Every row gives one point. Each copy is the shape, with its points in the same order, turned, moved and blurred by noise. Say if it was mirrored as well.
In the rows, 128 means zero.

Shape, 9 rows:
[[118 153 234]
 [130 149 114]
 [167 124 143]
 [172 150 119]
 [137 162 113]
 [124 161 153]
 [119  94 113]
 [124 161 142]
 [125 140 114]]
Copy 1:
[[191 156 222]
 [135 127 114]
 [139 184 126]
 [153 169  98]
 [150 135 106]
 [164 133 145]
 [ 85 152 134]
 [156 131 140]
 [129 134 120]]
Copy 1 is: mirrored
Copy 2 (9 x 3):
[[ 80 157 236]
 [141 153 130]
 [156 116 169]
 [173 141 148]
 [145 164 133]
 [126 163 163]
 [120  99 112]
 [126 167 150]
 [135 144 121]]
Copy 2 is: only turned

Shape:
[[108  91 186 123 131 113]
 [ 84  72  98  87  88 138]
 [104  96 119 153 104 139]
 [ 94 122 182  87 166 157]
 [113 167  99 114 121 177]
 [160 146 108 121 123 147]
 [155 130 152 122 162 173]
 [151 125 100 174 156 102]
 [ 99  92 107 142  87  87]]
Copy 1 (9 x 6):
[[121  92 199 139 137 129]
 [127 107 150 120  51 185]
 [138 107 140 177  93 155]
 [127 143 196 115 167 174]
 [164 189 126 140 113 172]
 [172 150 109 134 117 133]
 [184 131 151 139 170 155]
 [134 113  88 162 145 116]
 [103 100 124 150  65 125]]
Copy 1 is: only turned
Copy 2, 9 rows:
[[ 96  82 123 146 137  65]
 [106  95 170  59 111 106]
 [100 116 156 129 107 123]
 [ 73  78  90 114 183  97]
 [103 135  93  92 133 170]
 [149 132 102 120 135 149]
 [124  99  96 146 178 144]
 [139 175 139 165 141 117]
 [117 139 163 113  84  82]]
Copy 2 is: mirrored
Copy 3:
[[ 94 109 183 141 132 101]
 [ 60 116 124  69  87 131]
 [ 90 113 126 141  85 143]
 [ 98 122 180 115 187 143]
 [133 149 102 103 133 185]
 [164 113 116 114 112 154]
 [150  91 158 129 147 172]
 [143  81  89 171 117 123]
 [ 89 124 108 129  77  97]]
Copy 3 is: only turned

Shape:
[[ 80 143 123 105  93 142 158 136 146]
 [170 105 119  74 117 118 175 152 121]
 [119 144 140 106 113 112 106 103 113]
 [135 170 139  96  96 145 159 139 181]
 [123 173 136  93  68 138 135 183 156]
 [107 101  93 163 116 119  58 116 137]
 [125 119 133 111 110 115 108 139  88]
 [137  77 145 118  94 151 144 135 104]
 [ 82 136  74 124 131 132  61 122 109]
 [137 138 144 137 132 150 158 158 104]
 [106 179 126  86  89 203 105 139 183]
 [108 119  60 174  91 155  63  79 118]
 [ 96  92 109 141 148 112  67 112 118]]
Copy 1 (13 x 9):
[[ 74 132 132 104 113 116 109 148 128]
 [158 123  96  63 124 119 170 144 135]
 [138 122 138 122 147 116 102 103 134]
 [117  93 147  84 122 103 101 191 146]
 [102  95 107  81 141 119  80 183  98]
 [120 107  85 185 108  78  89  85 128]
 [130 135 106 122 149 128 119 109 109]
 [109  93 105 112 135 131 177 105 108]
 [ 95 148  68 163 129 114  70  93 149]
 [117 133 117 138 160 121 157 162 114]
 [ 74  67 120 120 139 142  70 182 159]
 [ 77 107  76 183 143  58  87  61 162]
 [134 140  92 178 101 113  98  76 135]]
Copy 1 is: mirrored
Copy 2:
[[107 153  82  97 101 112 134 121 154]
 [147 111 125  63 135 156 123  87 124]
 [ 99 163 127 117 140 100 123 106  98]
 [153 182 114  78  79 125 108 132 138]
 [137 173  83  55  97 132 133 170 116]
 [105 135  86 169 186  73 104 135 102]
 [ 99 132 117 108 157 131 132 121  87]
 [107  84 116 116 118 142  99 116 111]
 [ 82 173  84 163 192 100 125 125 132]
 [133 117 125 132 107 157 144 137 122]
 [107 212  93 108  94 149  75 163 160]
 [ 94 157  51 199 158  95  87 110 101]
 [ 90 124 120 163 196  86 122 122 120]]
Copy 2 is: only turned
